Rows are points. Each copy is the shape, with its points in the same order, turned, moved and blurred by noise. Some copies are also mirrored. Which?
In the rows, zero is written as 128.

Shape (5 x 2)
[[125  96]
 [ 77 155]
 [181 175]
 [122  91]
 [ 89  79]]
Copy 1 (5 x 2)
[[132 106]
 [ 72 150]
 [169 197]
 [132  99]
 [104  79]]
Copy 1 is: only turned
Copy 2 (5 x 2)
[[120  93]
 [ 56 132]
 [144 191]
 [120  89]
 [ 92  65]]
Copy 2 is: only turned
Copy 3 (5 x 2)
[[123 101]
 [ 81 165]
 [187 157]
 [116  89]
 [ 85  94]]
Copy 3 is: only turned
Copy 4 (5 x 2)
[[150  92]
 [ 85 123]
 [171 179]
 [149  78]
 [121  58]]
Copy 4 is: only turned

Shape (9 x 3)
[[ 64 159 124]
 [151 157 158]
 [ 80 173  56]
 [161 132 195]
 [126 138  87]
 [137 110 150]
 [164 158 155]
 [152  47 171]
 [ 93 173 136]]
Copy 1 (9 x 3)
[[117 209 144]
 [ 97 119 122]
 [152 227  81]
 [ 90  93 153]
 [159 162  96]
 [143 116 149]
 [ 92 104 109]
 [174  74 188]
 [ 97 188 129]]
Copy 1 is: mirrored
Copy 2 (9 x 3)
[[ 75  97 111]
 [160  96 160]
 [104 109  51]
 [158 118 203]
 [125 144  94]
 [140 140 168]
 [174 102 156]
 [139 198 199]
 [100  94 137]]
Copy 2 is: mirrored

Shape (9 x 3)
[[179 115 151]
 [128  79 164]
 [123 111 112]
 [ 82 127 104]
 [ 61 165 117]
 [162  99 101]
 [181 159 178]
 [161  91  98]
 [179 175 173]]
Copy 1 (9 x 3)
[[181 108 151]
 [135  63 154]
 [135 100 103]
 [ 94 110  89]
 [ 63 144  97]
 [177  93  98]
 [172 148 181]
 [178  89  97]
 [168 168 178]]
Copy 1 is: only turned
Copy 2 (9 x 3)
[[171 132 156]
 [113 111 152]
 [127 144 104]
 [ 93 167  86]
 [ 76 209  98]
 [164 124 100]
 [173 174 185]
 [164 119  97]
 [179 194 182]]
Copy 2 is: only turned
Copy 3 (9 x 3)
[[206 104  90]
 [133  90  96]
 [168 116 135]
 [130 146 158]
 [115 189 153]
 [192  98 137]
 [214 150  58]
 [189  83 147]
 [197 162  64]]
Copy 3 is: mirrored
Copy 4 (9 x 3)
[[185 112 115]
 [143  82 141]
 [123 127 102]
 [ 84 147 116]
 [ 78 183 145]
 [148 106  76]
 [211 143 147]
 [145 103  70]
 [203 164 146]]
Copy 4 is: only turned

Shape (9 x 4)
[[160 109 124 119]
 [150 105 124 137]
 [100 147 120 150]
 [148 154 172 170]
 [105 109 185 129]
 [138 116 160 141]
 [ 77 112 132  13]
 [157 129 117 136]
 [155 106 125 161]]
Copy 1 (9 x 4)
[[148 109 114 137]
 [134 116 116 151]
 [ 90 157 115 144]
 [144 176 154 156]
 [109 126 188 128]
 [133 136 149 146]
 [ 78  75 139  25]
 [139 135 105 141]
 [136 125 123 171]]
Copy 1 is: only turned
Copy 2 (9 x 4)
[[159 101 122 114]
 [146  90 129 135]
 [106 148 118 161]
 [162 147 166 171]
 [112 129 193 118]
 [140 118 162 133]
 [ 92 148 114   7]
 [165 120 123 138]
 [159  82 138 155]]
Copy 2 is: only turned
Copy 3 (9 x 4)
[[156 102 121 135]
 [137  90 117 142]
 [ 93 135 115 153]
 [130 124 163 186]
 [ 95  87 171 144]
 [127  93 151 155]
 [ 73 107 148  13]
 [148 112 114 143]
 [144  93 115 167]]
Copy 3 is: only turned

Shape (11 x 6)
[[158 110 183 144 122 150]
 [130 108 127 174  98 103]
 [101 111 128  74  88 192]
 [ 74 125 118  92 180  91]
 [155 118 163 166 175  93]
 [195 137 166  85 155 155]
 [128  86  95 130 133 125]
 [208 138 118 177 169  82]
 [ 67 182  87 116 137 148]
 [156 116 103  34  79 167]
 [176 114  83 197 129 194]]
Copy 1 (11 x 6)
[[129 110 166 156 107 143]
 [117  99 102 173 108  97]
 [149 130  87  94  84 190]
 [ 76 179 111  86 176 127]
 [ 96 114 168 165 159  91]
 [173 133 184 115 144 147]
 [116  89  89 141 160 137]
 [160 133 172 196 193  68]
 [133 210  57 128 123 158]
 [199 114  92  47 101 153]
 [171  94  98 226 152 152]]
Copy 1 is: only turned
Copy 2 (11 x 6)
[[119 111 174 121 167 151]
 [ 96 108 108 133 158 103]
 [126 114 139  85  66 183]
 [175  86 117 152  65  80]
 [160 103 153 177 170  89]
 [193 149 179 101 156 153]
 [152  87  87 125 123 129]
 [168 146 117 156 212  89]
 [133 160 102 167  44 119]
 [161 138 117  29  86 166]
 [123 156  83 164 185 191]]
Copy 2 is: mirrored
Copy 3 (11 x 6)
[[130  96 185 154  86 154]
 [117 103 144 172  85  74]
 [ 81  73 118  81  67 162]
 [ 58 116 139 105 176 108]
 [135 114 192 176 153 127]
 [158 124 172 101 106 198]
 [126  72 113 129 133 105]
 [198 134 162 172 149 108]
 [ 69 154  67 113 129 136]
 [137  81 113  43  69 150]
 [174  75  82 200  98 154]]
Copy 3 is: only turned
Copy 4 (11 x 6)
[[184 145 182 160 129 130]
 [167 103 141 178 104  96]
 [144 149 157  93  72 191]
 [ 64 135 131 111 147 106]
 [152 128 152 178 182  79]
 [195 192 145 112 181 145]
 [137 101 114 134 126 141]
 [186 135  93 198 165  81]
 [ 72 183 117 151  79 144]
 [179 154 117  56  78 190]
 [184 128 106 228 126 195]]
Copy 4 is: only turned

Shape (13 x 8)
[[107 124  99  83  85  67  95  95]
 [179 128 108 128  95 100 193 170]
 [130 105 125 183 133 119 191 125]
 [164 153 173 102 107  86 129 105]
 [154 170  65 157 111  87 170 103]
 [152 167  97  80 187  72 187 104]
 [175 160 179 126 163 146  79 150]
 [176 166 166 187 178  98 116 188]
 [ 88 137 108 109 184 159 150 157]
 [ 73 117  64  85 111 169  85 190]
 [125 104 108 184 142 144  87 120]
 [105 129  71  81 193 127  86 155]
 [152  78 149 121 181 181 157 177]]
Copy 1 (13 x 8)
[[131 103  64 158  97  60 189 104]
 [117 124  65  59  89 139 100 119]
 [ 76  88 100 117 123 172 102 112]
 [138 151 128 120 116  79 129  94]
 [103 132  25 131 123 131 104  73]
 [125 110  59  77 202  92 120  66]
 [198 157 145 144 157 134 116 144]
 [143 165 108 136 164 138  55 182]
 [128 101  85 108 195 178 176 147]
 [163 104  42 131 120 168 232 186]
 [141  87  90 194 126 166 123 143]
 [181  84  49 137 195 124 183 156]
 [164  73 142  79 156 190 126 165]]
Copy 1 is: mirrored
Copy 2 (13 x 8)
[[183 148 107  65  91  78  95 148]
 [ 81  87 107 104  48 147 134 111]
 [118 106 119 165 109 134 161  95]
 [127 132 176  70  86 114  95  96]
 [107 148  63 125  84 114 103  77]
 [ 60 125  99  63 143  73 116  87]
 [115 120 191  88 148 186  57 119]
 [ 67  99 173 163 127 160  49 114]
 [ 91 134 111 105 181 153 146 162]
 [153 134  74  81 139 184 118 231]
 [176 116 117 154 155 163  98 124]
 [121 114  82  76 193 132  85 181]
 [101  53 148 109 170 196 156 139]]
Copy 2 is: mirrored
Copy 3 (13 x 8)
[[100 149 111 102 136 102  69 132]
 [158  96 126  95 196 167 161 146]
 [124 113 104 164 159 166 194 122]
 [146 149 191 114 148 129 119 106]
 [159 164  75 124 209 133 145 116]
 [175 189 120  78 146  97 195 141]
 [214 144 184 167  96 161 112 137]
 [223 133 171 198 159 142 159 176]
 [147 161 100 126  82 182 169 185]
 [134 127  68 114  81 199  68 211]
 [159 114  90 201 104 152 118 124]
 [172 158  81 111  65 123 119 195]
 [179  86 136 128  72 190 190 156]]
Copy 3 is: mirrored
Copy 4 (13 x 8)
[[109 166 122 114  92  59  74 105]
 [171 168  85 154 134  99 156 175]
 [149 102 126 159 121 116 177 129]
 [121 196 155 158 160  91 115 111]
 [210 143 129 136 107  65 126 115]
 [177 155 137  70 175  45 156 108]
 [131 165 181 135 195 167  81 143]
 [173 125 198 158 196 123 116 196]
 [127 118 151  52 140 145 149 149]
 [111 141 103  47  76 165  69 178]
 [138  80 149 140 124 144  77 127]
 [129 113 139  34 155 114  71 146]
 [117 114 101 107 191 188 164 156]]
Copy 4 is: mirrored

Shape (14 x 9)
[[124  71 147 176 118 107 172 146 150]
 [121 109 148  94 181 176 125 198 155]
 [129  98 142  39 126 143  63 181 117]
 [136 100 116 127 152 139 149 137 119]
 [ 74 131 139 147 113 152 127 117 117]
 [111  97 149  94 138 104 156 106 109]
 [ 65 127 120 156 126 107 127 139 130]
 [154 171  90 120 154  91  81 117 100]
 [156 180  61 109 101 181 175 131  97]
 [102 137 137  28  82 155 150 185 172]
 [177 125 160 100 118 125 153 165  78]
 [131 128 146 150 130 122 164  76 176]
 [155  72 142 167 158 141 150 132 157]
 [149 145 110  79 141 124 110 115 159]]
Copy 1 (14 x 9)
[[ 90 106 146 173 138  97 181 135 111]
 [128 113 104 109 180 140 109 179  50]
 [158  68 104  76 117  95  60 167  73]
 [114 103 130 115 152 139 140 137 125]
 [ 80 135 147 149 127 130  83 115 119]
 [ 95 104 155  82 130  98 136 106 111]
 [ 61 129 112 150 140  99 100 123 132]
 [150 132 103  88 161  93  82 127 195]
 [135 161 106  93  90 205 124 148 172]
 [123 139  73  84  64 123 109 155  37]
 [146 118 168  82 112 111 139 190 132]
 [124 163 145 146 144 111 160  71 115]
 [131 102 147 163 177 126 168 128 107]
 [162 135  90  90 140 111 111 103 117]]
Copy 1 is: mirrored
Copy 2 (14 x 9)
[[144  45 120 134 131 146 182 149 160]
 [125 109 173  75 174 168 116 207 117]
 [105 107 163  54 135 120  35 166 121]
 [142 104 115  91 151 146 149 144 117]
 [ 65 120 133 128 138 157 149 123 136]
 [128  91 138  75 157 119 143  99 140]
 [ 73 108 113 132 137 113 166 155 150]
 [136 185 104 121 126  91 118 139 116]
 [126 174  81  55  78 188 161 137  98]
 [ 88 107 161   7 102 166 107 175 177]
 [160 101 163  76  89 137 127 134  86]
 [149 130 134 125 148 164 178 103 195]
 [175  74 125 136 164 176 158 154 138]
 [147 161 123  75 138 137 110 144 168]]
Copy 2 is: only turned
Copy 3 (14 x 9)
[[157 111 162 167 110 136 215 156 172]
 [111 119 141 128 170 231 144 156 161]
 [108  84 138  90 143 176  69 186 145]
 [154 109 140 132 151 155 163 120 154]
 [ 90 127 123 149 128 122 171 123 117]
 [135 121 175 101 155 107 162 138 149]
 [102 122 112 168 154 106 178 153 148]
 [177 142  99 152 183 106  86 132 125]
 [167 151  52  83 123 155 156  76 126]
 [ 84 157 106  51 110 180 134 182 186]
 [190 122 144  84 134 161 151 167 105]
 [141 182 171 159 119 118 175 104 168]
 [164 115 179 176 127 173 179 119 169]
 [142 161 131 120 150 142  94 125 173]]
Copy 3 is: only turned
Copy 4 (14 x 9)
[[ 90 106 101 182 142  91 178 128 100]
 [127 118 132  85 214 154 135 163 127]
 [145 140 172  23 160 132 139 134  85]
 [154  97 121 145 143 146 153 136 114]
 [ 89 146 117 142 127 160 116  91 125]
 [143 119 145 126 128 119 186  80 121]
 [ 85 121 122 144  99 129 117 100 153]
 [200 113 148 105  79  98  92 130 149]
 [192 143  56 109  98 210 139 129 116]
 [113 183  85  30 164 155 177 133 125]
 [171 157 142 126 119 134 183 151  71]
 [141 145  95 179 158 106 148  70 147]
 [145  88 104 182 180 112 153 127 103]
 [181 130 109  94 145 120 135 108 145]]
Copy 4 is: mirrored

Shape (14 x 9)
[[170 157 215 171 214 158  54 156  93]
 [140 119  81 132  92 163 132 113 115]
 [133 126 131 161 143  91  77  93 111]
 [140 129 145 113 213 135 217 134 139]
 [168 107 212 136 195 145  70 136 139]
 [111 126 146 136  52 148  90 139 104]
 [ 92  92 129  93 164 137 207 116 130]
 [125 150  85 113 105 161  39  86 136]
 [ 84  91 112 106 199 139 197 180  96]
 [114 166 117 135  71 144  88 122 126]
 [ 98 151 102 173  83 144  85 133 165]
 [113 176 123 108 122 128 106  93 111]
 [164 112 123 116 184 121 186 146 109]
 [106 103 135 147 185 169 203 104  99]]
Copy 1 (14 x 9)
[[191 115 141  95 236 223  74 123  47]
 [108 112  80 140 103 117 123 143  98]
 [139 107 140 126 182 124 102  94 126]
 [ 66 149 132 136 226 166 183 194  86]
 [163 136 149 127 225 191  57 165 101]
 [146 138 138 113  74 132  92 131 110]
 [ 30 141 141 134 159 150 158 180 126]
 [145 132  49 128 121 145  75  84 150]
 [ 39 103 144  70 168 171 171 200 115]
 [159 137  98 133  94 141 121 110 119]
 [180 106 103 156  97 153 137 125 155]
 [116 167  96 116 144 137 131  89 121]
 [ 79 130 118 115 198 133 148 193  79]
 [ 33  99 132 141 162 175 157 157  65]]
Copy 1 is: mirrored
Copy 2 (14 x 9)
[[211 217 125 206 202 114 110 131 128]
 [108 128  95 129  66 145 124 147 138]
 [105 158 129 188 121  79  88 118 129]
 [131 112 117 123 179 136 205  80  79]
 [191 157 136 179 202 122  98 102 158]
 [113 169 165 128  82 140  93 177 167]
 [ 84 107 124  83 160 148 162  90  96]
 [105 185  79 152  70 106  94 115 203]
 [101 124  96  68 192 121 171 143  71]
 [104 180 140 146  68 123 125 155 176]
 [ 76 159 124 176  94 125 137 175 196]
 [106 191 130 137  87 104 135  98 143]
 [150 104 110 122 150 113 167 111  78]
 [ 96 133 103 129 161 178 152 102  61]]
Copy 2 is: only turned
Copy 3 (14 x 9)
[[125 197 185 227 208 126  28 180 130]
 [155 118 159 165  98 201 159 162 100]
 [122 109 138 201 135 141  88 116  99]
 [113 247 150 129 145 151 148  99 144]
 [127 159 200 197 198 119  66 148 170]
 [135  83 167 164 109 150 125 212  93]
 [ 91 182 159  93 107 175 154 109 138]
 [189  82 148 187  86 197  68 155 118]
 [ 57 200 112 100 152 203 147 140 144]
 [166 107 143 169  86 155 107 194  94]
 [149 109 119 200  64 154 120 190 135]
 [160 143 140 149  93 156  83 143  88]
 [128 202 141 141 170 170 162 111 123]
 [ 76 214 178 150 114 199 149 114 114]]
Copy 3 is: only turned

Shape (16 x 11)
[[161  83 104 173  31  28  91 161 181  82 131]
 [179 169 149 121 134 139 116 138 133 160 117]
 [136  63  95 163 106 116 135 130  44 174 163]
 [119 102 104 162  94  81 119 117  37 182  81]
 [183 112 138 106 122 191 125 194  96 132 120]
 [119 145 150  95 101 112 179 135 155 100 102]
 [ 76 172 141 110 104 154  81 223  75 101 129]
 [185 133 138 149 125 146  84 133 140 171 182]
 [129 129 201 149 139 114 143 111 106 165  97]
 [ 93 179 191 137 187  94 123 181  97 157  88]
 [160 138 142 159 206 174 187 130 117 111 166]
 [140 158 177 110 150  66 123 136  69  89 169]
 [126 161 194 171 140  94 138  98 118 117 100]
 [153 163 158 180 148 121  86 101 117  54  43]
 [ 87 126 179 101 173 125 122 132 155 160 105]
 [135 102 170 179 122 145 151 164 191 126  89]]
Copy 1 (16 x 11)
[[245 126 136 136   7  43 104 160 115 126  86]
 [159 151 154 136 163 147 120 131 128  98 127]
 [178  43  85 183  81 159 169 126  60 123 167]
 [129  70  75 207  80 125 162 114  67  83 120]
 [180 100 151  96 142 202 120 179 108  56 131]
 [135 154 170  76 112  95 186 148 119  92 123]
 [ 79 138 158 119  90 160  74 221  58  81 128]
 [202 124 145 161 137 159  95 138 130 148 158]
 [140 111 173 165 152 132 168 101  86 123  89]
 [ 88 123 147 164 193 114 125 175  63 121  72]
 [187 165 112 100 201 179 180 146  61 146 159]
 [157 133 171 142 157  74 115 152  25  89 159]
 [132 166 160 154 147 104 161 100  68 134  84]
 [151 197 131 111 141 121  88  75  50  86  49]
 [100 102 155  99 167 120 126 127 111 156 109]
 [177 145 154  99 119 154 164 147 121 152  50]]
Copy 1 is: mirrored
Copy 2 (16 x 11)
[[213  34  74 133  56  52 147 135 136  95 134]
 [165 158 139 117 145 131 113 160 144 188 119]
 [ 87  83  58 160 160 124 179 108  80 177 136]
 [ 92  95  65 148 131  92 156 105  84 190  47]
 [137 120 121 114 144 197 135 199  98 160 124]
 [142 123 159  93 114 123 175 143 174 113  85]
 [ 73 143 132 125 117 120  89 209  78  82 103]
 [164 133 121 153 141 126  98 143 128 184 187]
 [134 118 177 157 168  97 152 134 138 183  75]
 [103 146 159 126 207  64 114 195 135 153  57]
 [141 170 132 160 229 164 184 154 162 127 137]
 [141 148 157 102 181  63 155 123  76 100 124]
 [158 145 169 168 165  79 152 122 147 145  67]
 [217 145 133 175 160 124 109 126 122 101  27]
 [107 104 181 116 183 112 103 148 181 150  90]
 [167  83 148 176 133 130 156 191 193 142  96]]
Copy 2 is: only turned

Shape (18 x 12)
[[170 167 170  97 130 113  91 155 127 145 150 150]
 [182 196 170  83 145 172  60 175 103 140 159 141]
 [149 141 150 163 110 105  76 148 100 166 134 177]
 [165 120 151 126 157 166 149 176 177 190  98 118]
 [135 126 103  48 184 109 176 119 119 175  75  90]
 [123 115  44 168  47  82 149  88 106 118 173  82]
 [ 63 155  50 169  84 103 112  61 129 174 147  87]
 [133 145 182 124 147 180  68 192  63 109 138 184]
 [137 132 175 100 161 154  46 152 115  82 158 133]
 [171 126 109  96 128 120 159  71 126 151  57  91]
 [123 133 140  51 115 139 172  99 185 139  62 142]
 [116  88 102  60 107 111 170 100 121 196 109  90]
 [134 153 133 153  87 172 121  90  82 152 180 133]
 [150  89  44  36 112 136 145  96 157 185  75 119]
 [ 86 139  81 124  35  84 161  77 116 178 103  78]
 [133 149 123 168 109 129  77  78  95 139 157 157]
 [154  86 175  47 130 144 103 100 149 170  74  89]
 [140 136 166 122 145 124 111 114 118 145 189 171]]
Copy 1 (18 x 12)
[[159 134 173 116 126 141  77 169 142 130 113 116]
 [137 149 152 113 137 182  24 187 110 133 116 110]
 [140 113 178 152 122  95  73 153 150 187 127 141]
 [151  74 146 176 143 175 134 169 147 122 107  77]
 [186 116  87  92 199 135 181 126 148 132 100  66]
 [164 128  76 128  89  36 152 130 140 138 245 120]
 [150 125 100 126 113  65 150 106 169 216 247  59]
 [ 58 116 163 124 157 136  56 190  88 141 104 146]
 [ 72 112 144  92 136 148  34 148 139 108 134 120]
 [205 103  84 122 148 136 160  70 129 131 118  79]
 [159 124 139 103 106 183 196  82 153 124 105  85]
 [194  71 101  82 150 120 202 135 144 164 145  97]
 [137 120 141 140 128 130 103 143  80 172 216 122]
 [201 121  44  97 125 166 209 115 188 165 116 116]
 [177 117 111  99  89  46 202  94 129 195 183  70]
 [135 123 135 139 137  95  76 116 137 183 197 142]
 [184  45 123  67 112 182 119  90 142 131  86  83]
 [133 121 190 115 156 148  90 158 151 137 177 141]]
Copy 1 is: only turned
Copy 2 (18 x 12)
[[149 150 161  96 109 139 100 117 168 183 164 131]
 [133 175 159  80  86 201  62 120 200 174 169 119]
 [151 119 168 163 105 126  81 100 161 160 140 152]
 [149  69 149  94 150 169 154 184 181 183 122 113]
 [152 130  95  89 200 178 151 168  73 216 108  99]
 [160 138  42 230 139 128 157  91 109  99 153  85]
 [104 144  75 244 208 128 130 106 131 139 102  85]
 [110 137 184  79  87 200  73 103 155 127 133 176]
 [130 173 162  61 128 150  81 104 160 107 148 120]
 [194 143 111 131 146 151 171 145  95 188  66  76]
 [116 152 102  84 137 133 208 142 144 212  66 121]
 [136 103  69 125 161 151 172 117  90 216 115  67]
 [124 141 150 193 108 197 128  80 152 128 131 100]
 [167 116  24  89 182 160 171 109 143 230  66  91]
 [116 126  55 222 149 112 153 123  85 178  94  68]
 [146 163 155 185 130 156 106  71 145 128 117 133]
 [146 119 132  47 136 129 141 115 133 205  73  44]
 [123 149 170 128 139 147 150  79 146 154 165 132]]
Copy 2 is: only turned
Copy 3 (18 x 12)
[[131 179 166 105 157  88 113 152 104 131 120 118]
 [143 200 159 101 157 149  92 184  92 138 123  96]
 [ 98 157 173 177 118 114 108 141 100 138 136 156]
 [145 153 139 150 165 120 167 164 178 220 109 111]
 [147  79  75  98 184  43 121 131 141 214  85  78]
 [154 118  55 187  77  37 123  86 143  87 194 116]
 [102 118  69 195 121  95  81  35 174 114 167  83]
 [ 87 141 178 108 113 181 140 185  69 120 119 132]
 [137 124 198 102 144 142 123 184 120  75 110  92]
 [175 101  96 158 141  44 155  98 124 175  73  77]
 [141 138 113  85 164  63 189  81 174 166  56 112]
 [169  89  77  88 126  63 121  80 146 190 114 110]
 [157 164 117 148 118 145 138  87  89 120 179 114]
 [193  89  44 121 153  75 107  99 168 180  59 146]
 [137 132  49 155  64  55 127  38 155 152 135 104]
 [123 146 135 183 138 126 115  90  89  90 145 126]
 [197 100 161  90 125  92 132 111 152 186  49  81]
 [136 141 174 113 167 108 119 119 104 118 169 136]]
Copy 3 is: only turned
Copy 4 (18 x 12)
[[144 151 147 118 190 123 148 194 111 160 142 134]
 [155 145 135  81 217 140 107 236  93 142 129 111]
 [137 131 176 175 162 137 101 160  99 170 145 121]
 [170  54 109 143 174 136 152 185 165 115 114 152]
 [169  95  57 107 176  71 147 105 134 144  84 201]
 [106 185  60 174  33 127 103  97 123 146 122 101]
 [ 96 162  75 174  83 101  51  90 191 165 138 121]
 [115 105 184 107 208 147  84 196  48  92 149 132]
 [107 149 138  83 219 165 131 154  91 107 152 102]
 [197 134 105 120 132 117 134  88 155 131  71 175]
 [140 108 125  86 132 126 163 125 179 126 102 233]
 [156  86  58 101 103  89 137  82 142 175 125 181]
 [155 153 112 128 104 121  58 159 115 110 181 126]
 [161  88  58  93 123 165 119  95 159 188  83 226]
 [118 136 105 131  39  82  98  86 171 185 109 144]
 [141 177 148 159 140 142  63 129 117 139 162 124]
 [189  83 132  58 170 146 165  98 164 160 128 165]
 [141 151 134 147 169 121 130 159 106 136 199 154]]
Copy 4 is: mirrored
